Each row of a before or after table is a point. The points were changed in one or more steps. Then noise was added and the rows were shuffled. The steps act on how far a point lies along the listed directions, d1 being the first. Name the steps. A step turns or swaps two directions, mirrors them in a line or flattens them onto one, adds a multiple of one to another, or multiplies one. Angles are multiples of 10 degrees, from the lower direction toward the higher: turns from -170 to 170, lines from 10 to 170 but not 90. Use the fewest steps. Two steps may share a direction if one is a turn and the other turns, adds or multiplies; they go together, in the order done. Otherwise the lowest direction goes first.

Directions:
(1): [ 0.33  0.26 -0.47]
(2): [0.19 0.46 0.39]
(3): [-0.50  0.35 -0.17]
Before (12 x 3):
[[ 0.15  0.41  0.28]
 [ 0.26  0.25 -0.36]
 [-0.24 -0.20 -0.18]
 [-0.16 -0.68 -0.15]
 [-0.27  0.28  0.01]
 [-0.16  0.24  0.48]
 [-0.14  0.20 -0.41]
 [-0.49  0.50 -0.18]
 [-0.32 -0.52 -0.23]
 [ 0.27 -0.58 -0.04]
 [ 0.74  0.76  0.00]
 [ 0.08  0.57  0.40]]
After (12 x 3):
[[ 0.14 -0.41 -0.53]
 [ 0.61  0.20 -0.32]
 [-0.07  0.19  0.68]
 [-0.22  0.32 -0.34]
 [ 0.01 -0.33 -0.43]
 [-0.45  0.03  0.45]
 [ 0.28 -0.47 -0.15]
 [ 0.15  0.43 -0.17]
 [ 0.09  0.27  0.57]
 [ 0.15  0.20  0.27]
 [-0.46 -0.09 -0.95]
 [ 0.35  0.01 -0.16]]
Steps: turn d2 and d3 by -160 degrees; turn d1 and d3 by 60 degrees

Directions:
(1): [-0.18 -0.51 -0.04  0.49]
(2): [ 0.17 -0.43  0.45 -0.34]
(3): [-0.45  0.24  0.51  0.14]
(4): [-0.52 -0.17 -0.27 -0.40]
Before (13 x 4):
[[ 0.21  0.47 -0.46  0.07]
 [ 0.28 -0.26 -0.54  0.07]
 [ 0.17  0.18 -0.20  0.07]
 [ 0.70  0.14 -0.31  0.60]
 [ 0.13  0.08  0.72 -0.12]
 [-0.10  0.70  0.49  0.22]
 [ 0.24 -0.03 -0.41 -0.15]
 [ 0.33 -0.54 -0.02 -0.33]
 [-0.20  0.02  0.32  0.18]
 [-0.01 -0.10 -0.83  0.02]
 [ 0.10  0.90  0.61  0.81]
 [ 0.03  0.82  0.44  0.43]
 [ 0.30 -0.02 -0.35 -0.29]]
After (13 x 4):
[[ 0.23 -0.18 -0.03 -0.04]
 [ 0.12 -0.26 -0.12 -0.28]
 [-0.09 -0.32 -0.16  0.08]
 [ 0.28 -0.49 -0.03 -0.36]
 [-0.13  0.97  0.30  0.10]
 [-0.09  0.79  0.29  0.31]
 [-0.23  0.17  0.01  0.01]
 [ 0.42 -0.20 -0.02 -0.04]
 [ 0.15  0.17  0.00  0.00]
 [ 0.13  0.25  0.13  0.09]
 [ 0.22  0.39 -0.04 -0.66]
 [ 0.21  0.30  0.18 -0.13]
 [-0.23  1.32  0.20 -0.12]]
Steps: swap d1 and d4; flatten d2 and d3 onto the line at 130 degrees

Directions:
(1): [-0.73  0.19  0.18  0.06  0.39  0.40 -0.30  0.25]
(2): [-0.03 -0.83  0.00 -0.25  0.38 -0.16 -0.35 -0.16]
(3): [ 0.07  0.32 -0.07  0.20  0.13  0.09 -0.40 -0.86]
(4): [ 0.06  0.27  0.66 -0.63 -0.18 -0.23 -0.27 -0.02]
(5): [ 0.50  0.11  0.31  0.52  0.40 -0.22 -0.32  0.37]
(6): [ 0.46 -0.15  0.24 -0.14  0.04  0.86  0.10 -0.02]
Before (8 x 8):
[[-0.17  0.31  0.49 -0.29 -0.08  0.28  0.11  0.60]
 [ 0.62  0.06 -0.24  0.37 -0.08  0.11  0.04 -0.21]
 [-0.54  0.44  0.34  0.08  0.10 -0.80 -0.30  0.61]
 [ 0.02  0.27 -0.50 -0.08 -0.26  0.22  0.57  0.07]
 [ 0.33 -0.09 -0.33 -0.15 -0.49 -0.59  0.37 -0.34]
 [-0.21 -0.32 -0.32  0.16 -0.01  0.32  0.09 -0.58]
 [-0.12  0.65 -0.02 -0.09 -0.55 -0.36 -0.02  0.01]
 [-0.25 -0.48 -0.26 -0.19 -0.05  0.14  0.21  0.43]]
After (8 x 8):
[[ 0.15  0.50 -0.27  0.49  0.23  0.46  0.24  0.45]
 [ 0.49 -0.55 -0.25  0.63  0.16  0.11  0.21  0.13]
 [-0.13  0.05 -0.44  0.37 -0.27 -0.18  0.42  0.57]
 [-0.09  0.15  0.20 -0.12 -0.20  0.50  0.46  0.83]
 [-0.42  0.22  0.24 -0.88 -0.38  0.34 -0.17 -0.83]
 [-0.13  0.61  0.48 -0.18  0.10 -0.18 -0.53 -0.35]
 [-0.13 -0.17 -0.18  0.34  0.50  0.45 -0.40 -0.06]
 [ 0.11  0.55  0.33 -0.45 -0.57  0.42  0.13  0.21]]
Steps: add 0.5 times d1 to d2; turn d1 and d3 by 110 degrees; multiply d4 by 1.6; turn d5 and d6 by -130 degrees

Directions:
(1): [-0.46 -0.21 -0.11  0.08  0.08  0.33  0.40  0.78  0.21]
(2): [ 0.45  0.45  0.05  0.09  0.60  0.01  0.61  0.06 -0.23]
Before (11 x 9):
[[ 0.28 -0.10  0.22  0.14 -0.43 -0.32 -0.11 -0.36 -0.05]
 [-0.49 -0.44  0.02 -0.03 -0.23  0.29 -0.49  0.19  0.27]
 [ 0.19 -0.11  0.07  0.14  0.34  0.24  0.22 -0.14 -0.22]
 [-0.04 -0.24 -0.20 -0.16 -0.70  0.17 -0.44 -0.12 -0.06]
 [-0.37 -0.34  0.15  0.04 -0.30 -0.01 -0.36 -0.23  0.03]
 [ 0.29  0.18  0.10  0.12 -0.12 -0.03 -0.22 -0.41 -0.09]
 [-0.33 -0.41  0.01 -0.33 -0.94 -0.14 -1.14 -0.91  0.20]
 [ 0.05 -0.06 -0.07  0.09 -0.22  0.11 -0.31 -0.29 -0.05]
 [ 0.99  0.60  0.09  0.10  0.67 -0.28  0.26 -0.61 -0.55]
 [ 0.42  0.32 -0.17 -0.05  0.42  0.06  0.61  0.01 -0.02]
 [ 0.67  0.54  0.19  0.17  0.84 -0.11  0.80 -0.09 -0.46]]
After (11 x 9):
[[-0.13 -0.45  0.01  0.14  0.01  0.35  0.03  0.10  0.03]
 [ 0.60  0.46  0.12 -0.34 -0.13 -0.39 -0.60 -1.42 -0.31]
 [ 0.59  0.30 -0.10 -0.16 -0.33  0.02 -0.03 -0.43 -0.33]
 [-0.74 -0.92 -0.22  0.04 -0.67  0.20 -0.79  0.41  0.34]
 [ 0.28  0.01 -0.02  0.12 -0.16  0.06 -0.21 -0.30 -0.04]
 [ 0.46  0.32  0.17 -0.05  0.50  0.06  0.01 -0.40 -0.19]
 [-0.37 -0.32 -0.34 -0.09 -0.23  0.21  0.21  0.48  0.42]
 [ 0.12 -0.20  0.29  0.09 -0.55 -0.30 -0.15 -0.26 -0.04]
 [-0.03 -0.10  0.10  0.07 -0.42  0.06 -0.39 -0.23  0.16]
 [ 0.25  0.12  0.29  0.04  0.13 -0.17 -0.01 -0.58 -0.21]
 [-0.89 -0.75 -0.04  0.08 -0.41  0.30  0.00  0.75  0.37]]
Steps: mirror d1 and d2 in the line at 30 degrees

Directions:
(1): [ 0.31  0.07 -0.33 -0.01  0.39 -0.78 -0.12  0.37  0.28 -0.24 -0.58 -0.08]
(2): [-0.01 -0.40 -0.65  0.20  0.06 -0.30  0.48 -0.27  0.20  0.22  0.41  0.58]
(3): [ 0.15  0.15  0.06  0.02  0.13 -0.27 -0.64  0.54 -0.19  0.37  0.74  0.21]
(4): [ 0.12  0.39 -0.02  0.20 -0.90 -0.57  0.05 -0.22 -0.11 -0.33  0.24 -0.18]
Before (14 x 12):
[[-0.12  0.00  0.44  0.22 -0.44  0.48 -0.31  0.33 -0.42  0.28  0.46 -0.12]
 [-0.01 -0.17 -0.08  0.02  0.69  0.26 -0.26  0.20  0.24  0.02 -0.25  0.12]
 [ 0.54 -0.33 -0.75  0.18  1.08 -1.04 -0.21  0.68  0.33  0.06 -0.33  0.37]
 [-0.07  0.05  0.09  0.30 -0.87  0.10  0.00 -0.30 -0.21  0.09  0.68 -0.11]
 [-0.62 -0.19  0.27 -0.31  0.10  0.88  0.26 -0.37 -0.13  0.16  0.08  0.19]
 [-0.30 -0.17 -0.01 -0.17 -0.54  0.33  0.43 -0.61 -0.03  0.34  0.50  0.01]
 [-0.08 -0.21  0.23 -0.23  0.43  0.86  0.15 -0.10 -0.10  0.17  0.03 -0.10]
 [-0.37 -0.26 -0.16 -0.02  0.37  0.00 -0.12  0.21  0.10  0.34  0.31  0.26]
 [-0.31 -0.17  0.12 -0.01  0.34  0.76  0.19 -0.16 -0.39  0.59  0.89  0.34]
 [-0.03 -0.60 -1.06  0.10  0.50 -0.27  0.68 -0.14  0.49  0.06 -0.27  0.46]
 [ 0.05  0.00 -0.08 -0.02  0.12 -0.52  0.13  0.27 -0.03 -0.01 -0.16  0.23]
 [-0.17 -0.03 -0.07  0.20  0.65  0.08 -0.39  0.45  0.29  0.49  0.44  0.55]
 [-0.23 -0.52  0.19 -0.20  0.28  0.77  0.10  0.11 -0.01  0.36  0.16  0.55]
 [ 0.25  0.10  0.06  0.01 -0.22  0.00 -0.18 -0.04  0.21 -0.06 -0.52 -0.59]]
After (14 x 12):
[[-0.48  0.13  0.36 -0.31  0.03  0.55 -0.40  0.11 -0.34  0.30  0.65  0.18]
 [ 0.74 -0.13 -0.86  0.45  0.15 -1.57 -0.01  0.27  0.21 -0.24 -0.06  0.35]
 [-0.40 -0.34  0.06 -0.27 -0.10  0.67  0.34 -0.51  0.03  0.40  0.41  0.02]
 [-0.23 -0.25  0.12  0.08 -0.42  0.82  0.45 -0.62 -0.01  0.00 -0.16 -0.30]
 [-0.32  0.02 -0.14  0.19 -0.33 -0.34 -0.09  0.00  0.06  0.15  0.56  0.11]
 [-0.16  0.23  0.23  0.14 -0.56  0.30  0.15 -0.27 -0.55  0.25  1.15  0.06]
 [ 0.04 -0.04 -0.19 -0.05  0.04 -0.52  0.30  0.11  0.06 -0.08 -0.22  0.19]
 [ 0.01  0.04  0.31  0.02 -0.45  0.15 -0.32  0.20 -0.15  0.30  0.80  0.40]
 [-0.10  0.06  0.41  0.23 -0.84  0.45 -0.04 -0.10 -0.38 -0.18  0.09 -0.39]
 [ 0.27 -0.06  0.11  0.01  0.24  0.02 -0.24  0.20  0.19  0.12 -0.56 -0.40]
 [-0.12  0.48 -0.12  0.49 -0.63 -0.59 -0.20  0.03  0.05  0.00  0.54  0.25]
 [ 0.14  0.26 -0.03  0.18  0.03 -0.37 -0.50  0.32  0.02 -0.04  0.29  0.16]
 [ 0.06 -0.46 -0.93  0.14  0.59 -0.39  0.13  0.18  0.27  0.51  0.57  0.65]
 [ 0.10  0.22  0.17 -0.13  0.01  0.29 -0.39  0.28 -0.34  0.28  0.67 -0.09]]
Steps: turn d1 and d2 by 10 degrees; turn d3 and d4 by 100 degrees

Directions:
(1): [ 0.22 -0.59 -0.01  0.12 -0.72  0.40 -0.09 -0.76  0.34  0.03  0.59  0.10
  0.27 -0.33  0.22  0.18 -0.05  0.05]
(2): [-0.03  0.26 -0.42 -0.63 -0.77  0.04 -0.23  0.09 -0.54 -0.02 -0.12 -0.41
 -0.45 -0.09  0.13  0.22 -0.59 -0.01]
(3): [ 0.25 -0.04  0.10 -0.10 -0.59 -0.71 -0.08  0.15  0.67 -0.31 -0.35 -0.23
 -0.26 -0.35 -0.42 -0.02  0.58 -0.16]
(4): [ 0.11  0.31  0.42  0.11  0.13 -0.48 -0.45 -0.19  0.21 -0.24  0.72  0.03
 -0.25  0.29 -0.53 -0.08 -0.70  0.29]
(5): [ 0.72 -0.32 -0.09 -0.15 -0.04  0.24 -0.52  0.79 -0.12  0.28  0.11  0.50
  0.03  0.05 -0.24  0.29  0.20  0.50]
(6): [ 0.18  0.34  0.28 -0.56  0.09  0.18  0.16  0.38  0.67  0.04  0.41 -0.11
  0.07  0.40  0.51  0.50 -0.01 -0.60]
Before (9 x 18):
[[ 0.00 -0.45 -0.33  0.26 -0.24  0.08 -0.10 -0.11 -0.50 -0.32 -0.23  0.05
   0.13 -0.15 -0.10 -0.15  0.28  0.41]
 [ 0.19 -0.34  0.35  0.37  0.27 -0.11  0.07  0.15  0.53  0.19  0.20  0.27
   0.50 -0.01 -0.28 -0.14  0.72  0.21]
 [-0.44 -0.35  0.42  0.75 -0.22  0.17  0.87 -0.79  0.60 -0.17 -0.27 -0.16
   0.36 -0.46  0.41 -0.08  0.88 -0.44]
 [ 0.19  0.03 -0.16  0.30  0.53  0.43 -0.01  0.57 -0.72  0.17 -0.60  0.37
   0.08  0.19  0.11 -0.15  0.14  0.24]
 [ 0.15 -0.35 -0.03  0.26  0.01  0.30 -0.11 -0.02  0.18 -0.06  0.51  0.29
   0.40 -0.02 -0.08 -0.19  0.23  0.12]
 [-0.25  0.34 -0.23  0.09 -0.50  0.08 -0.01 -0.59 -0.30  0.00  0.23 -0.27
  -0.25  0.05 -0.05 -0.05 -0.62  0.17]
 [ 0.03  0.03 -0.05 -0.39  0.00  0.12 -0.45  0.36 -0.33  0.07  0.24 -0.12
  -0.20  0.36  0.22  0.55 -0.47 -0.04]
 [ 0.31 -0.18 -0.30 -0.39 -0.99  0.43 -0.04 -0.04  0.04 -0.06 -0.24 -0.09
   0.03 -0.42  0.18  0.54  0.25  0.06]
 [-0.02  0.24 -0.16  0.07 -0.57 -0.34 -0.26 -0.22 -0.32 -0.44 -0.08 -0.22
  -0.41 -0.05 -0.47 -0.06 -0.45  0.26]]
After (9 x 18):
[[-0.53  0.73  0.06  0.33 -0.07 -0.55  0.16 -0.54 -0.08 -0.25 -0.03 -0.44
  -0.38  0.20 -0.41 -0.34 -0.47  0.03]
 [ 0.16 -0.46  0.00  0.19  0.40  0.48  0.12  0.43 -0.08  0.50 -0.07  0.41
   0.62  0.01  0.07  0.00  0.75  0.27]
 [ 0.14  0.37 -0.33 -0.45 -0.07  0.51 -0.26  0.51 -0.89  0.12 -0.17  0.11
  -0.18  0.17 -0.01  0.42 -0.50  0.45]
 [ 0.42 -0.03  0.21 -0.34 -0.16 -0.34 -0.70  0.61  0.25 -0.09  0.27 -0.06
  -0.32  0.22 -0.25  0.56 -0.16  0.09]
 [ 0.12 -0.10 -0.19  0.13  0.44  0.17 -0.06  0.69 -0.24  0.00 -0.12  0.29
   0.24  0.10 -0.21 -0.29  0.48  0.18]
 [ 0.90 -0.42 -0.17 -0.03 -0.80  0.11 -0.42  0.63  0.11  0.01 -0.51  0.25
  -0.12 -0.36 -0.18  0.21  0.63  0.24]
 [-1.46  0.35  0.04  0.52  0.40  0.42  1.38 -0.84 -0.57 -0.09 -0.87 -0.68
   0.16 -0.10  0.94 -0.33  0.20 -0.71]
 [-0.13  0.20  0.04  0.36 -0.12 -0.12 -0.18 -0.58 -0.26 -0.36  0.38  0.00
  -0.16  0.17 -0.41 -0.19 -0.64  0.37]
 [ 0.04 -0.31 -0.41  0.15 -0.10  0.04 -0.20  0.13 -0.71 -0.28 -0.34  0.12
  -0.01 -0.03 -0.22 -0.21  0.16  0.53]]
Steps: add -0.3 times d1 to d6; turn d1 and d3 by -150 degrees; turn d2 and d4 by 40 degrees; multiply d5 by 2
